Every row gives one point. The ring and each string are closed loops that go straight from each point to the next, and from the last back to the first. Before rounding, they use only three directions, however many columns there are. Count how often each string passes through the ring. Passing back the other way cancels.

Ring:
[[-36 -19 -24]
 [  2 -15 -33]
 [ 32  -2 -28]
 [ 61  13  -1]
 [ 58  16  21]
 [ 20  21  25]
 [-12  21  14]
 [-42   5  -6]]
String:
[[ 42  24 -15]
 [ 63  29 -17]
 [ 84  15  -4]
 [ 63  -5  11]
 [ 45   0   8]
 [ 37  18   0]
 [ 45  34   3]
 [ 79  30  42]
 [ 62  26  51]
 [ 36   4  46]
 [ 12   0   7]
 [  0  19   0]
 [-21  34   4]
 [-41  31  11]
 [-29   5  16]
 [ -1 -10  12]
 [ -4   5   1]
 [-23  28  -5]
 [-42  49   3]
 [-15  19  29]
 [  5  14  36]
 [ 18  -2  19]
 [ 15  10   4]
 [ 30  29   7]
 [ 81  31  34]
 [ 95  15  33]
 [ 89   9  21]
 [ 61  -2  11]
 [ 27   3  -2]]
Times through: 5

Ring:
[[  3  -7  -5  -3 -18  10   9 -14]
 [-16 -11 -38   1   5  -3  20  -1]
 [-23 -14 -53   3  33 -18  22   1]
 [ 10  -7 -15 -11  31 -19   9  19]
 [ 41  -1  29 -21  14 -10  -6  20]
 [ 41  -4  39 -15  18  -7 -13  -9]
 [ 23 -10  25  -2  25  -5 -12 -43]
 [  9 -10  10   1   2   5  -2 -42]]
String, 31 rows:
[[ 30   0  32 -15 -43  21   0  -2]
 [ 21  -4  14 -11 -10   5   2  -1]
 [  2 -11  -9   0  19  -6   5 -23]
 [-16 -18 -22  14  27  -4   4 -64]
 [  1 -13   5   7   3   8  -2 -60]
 [ 19  -9  27   0  -9  12  -8 -50]
 [ 32  -2  33 -13 -15   9  -5  -9]
 [ 15  -8   8  -6  11  -3   0 -16]
 [  4 -17   0   8  49 -14  -7 -61]
 [ 19 -15  22   5  57 -17 -18 -67]
 [ 50  -5  54 -13  28  -9 -22 -26]
 [ 68   6  70 -30 -12   4 -18  21]
 [ 36  -2  28 -17   2  -3  -5   9]
 [ 65   8  61 -34 -23   5 -10  43]
 [ 64   6  56 -33  -2  -6 -11  44]
 [ 44  -1  29 -22  25 -16  -7  26]
 [ 16  -9  -1  -8  41 -20   0  -3]
 [ 12  -8  -1  -6  19  -9   3  -7]
 [ 56   6  49 -31 -22   5  -6  42]
 [ 63   6  56 -32  -8  -2 -11  40]
 [ 61   3  57 -28  12  -9 -16  23]
 [ 27 -10  19  -6  51 -21 -12 -25]
 [ 14 -10   4  -3  32 -12  -3 -23]
 [ 23  -5  15 -10   5  -2  -1  -4]
 [ 10 -10   1  -2  25  -9  -1 -25]
 [ 38  -1  37 -16 -14   7  -7  -1]
 [ 30  -7  40  -4  -1   8 -14 -46]
 [  7 -14  14   8  15   4  -9 -70]
 [ -8 -17  -9  12  25  -2  -1 -67]
 [ -8 -16  -7  11  12   4   1 -65]
 [  8  -8  12   1 -21  17   1 -40]]
Times through: 0
String:
[[ 41  -4  47 -11   6   2 -16 -29]
 [  6 -18  11  12  46  -9 -13 -84]
 [ -8 -18 -13  13  42 -10  -2 -66]
 [ 11  -9   4  -3   7  -1   1 -21]
 [ 35   2  35 -18 -41  19  -1   9]
 [ 14  -2  14  -9 -55  28   9  -5]
 [-24 -14 -38   9   0   3  18 -29]
 [ -5 -11 -21   1  16  -6  11 -15]
 [ 16  -3   3 -13 -13   4   8  15]
 [ -8 -12 -27   1  24 -11  12 -11]
 [-47 -23 -83  16  68 -31  26 -23]
 [-51 -24 -95  16  86 -42  29 -12]
 [-12 -15 -37   3  50 -24  12 -11]
 [ 14  -7   0  -9  13  -7   4   1]
 [ 50   5  37 -30  -9  -3  -3  47]
 [ 69   8  61 -36  -4  -6 -12  49]
 [ 35  -6  26 -12  40 -18 -11  -9]
 [ 12 -10   1  -3  30 -12  -1 -21]
 [ 48   1  48 -20  -9   4 -11   3]]
Times through: 3

Ring, 7 rows:
[[ -8  21 -63  53  -1 -19  14  -3 -47 -37  -6  38]
 [  5  16 -45  39  16 -38  35 -11 -33 -11 -37   6]
 [ 25  11  12 -17   9 -40  32 -28   6  18 -49 -14]
 [ 28  11  13 -39  -8 -23  -5 -15  29  21 -31  15]
 [ 15  18   1 -37 -37   7 -43  -6  22  -8  12  59]
 [  3  23   1 -23 -51  22 -44 -17  -1 -37  37  72]
 [-12  27 -20  17 -45  20 -22 -23 -39 -63  43  68]]
String (29 x 12):
[[ 14  18  32 -25 -23  -9  11 -44  -6 -15  -6  12]
 [ 27  14  33 -52 -22 -11 -11 -27  29  11 -16  19]
 [ 34   8 -32 -55 -15 -13 -68  38  71  41 -22  67]
 [ 23  13 -38 -34 -20  -7 -59  29  45  18  -8  71]
 [ 10  18  -7 -11 -21  -7 -12 -15  -2 -14  -1  38]
 [ 12  20  37 -34 -37   4  -6 -43  -2 -23  11  28]
 [ 17  18  30 -49 -42   8 -31 -27  20 -11  13  45]
 [ 27  12 -28 -55 -30   2 -79  33  63  23   0  83]
 [ 24  13 -27 -36 -19  -9 -50  20  42  17 -11  61]
 [ 12  17  -6 -13 -18 -11  -8 -15   1 -10  -7  33]
 [ 16  18  35 -31 -25  -8   8 -43  -1 -12  -6  13]
 [ 35  10  40 -54  -5 -30  11 -31  34  30 -42  -7]
 [ 38   7  28 -42  13 -46  28 -26  31  41 -63 -23]
 [ 28   8 -19  -8  21 -49  23  -4  16  32 -62  -6]
 [ 12  15 -21   4  -2 -24   8 -11  -7  -4 -23  21]
 [ 12  16   9   1  -2 -27  34 -38 -20 -10 -27  -4]
 [ 11  14  -8  27  21 -47  64 -37 -36  -5 -51 -27]
 [  6  13 -75  61  37 -56  47   5 -37   0 -59  -2]
 [  0  16 -63  64  29 -49  54  -9 -50 -14 -48  -4]
 [  2  20  -5  23  -4 -23  37 -38 -40 -28 -16   3]
 [  5  19  -6   9 -12 -15  17 -30 -26 -24  -9  18]
 [  4  17 -56  36   8 -30  14   2 -25 -13 -26  27]
 [  4  13 -95  64  34 -52  29  22 -31   0 -52  18]
 [  9  12 -65  57  41 -62  58  -2 -36   6 -68 -14]
 [ 11  18  25   0  -6 -25  44 -52 -28 -17 -24 -13]
 [ 10  17  -3  -1 -10 -18  13 -26 -14 -13 -15  16]
 [ 20  12 -21   0  12 -39  19  -8   3  14 -45   4]
 [ 25  10 -18 -11  12 -40  12  -3  16  25 -49   6]
 [ 13  16 -11  -6 -11 -16  -1 -14  -2  -7 -14  27]]
Times through: 2
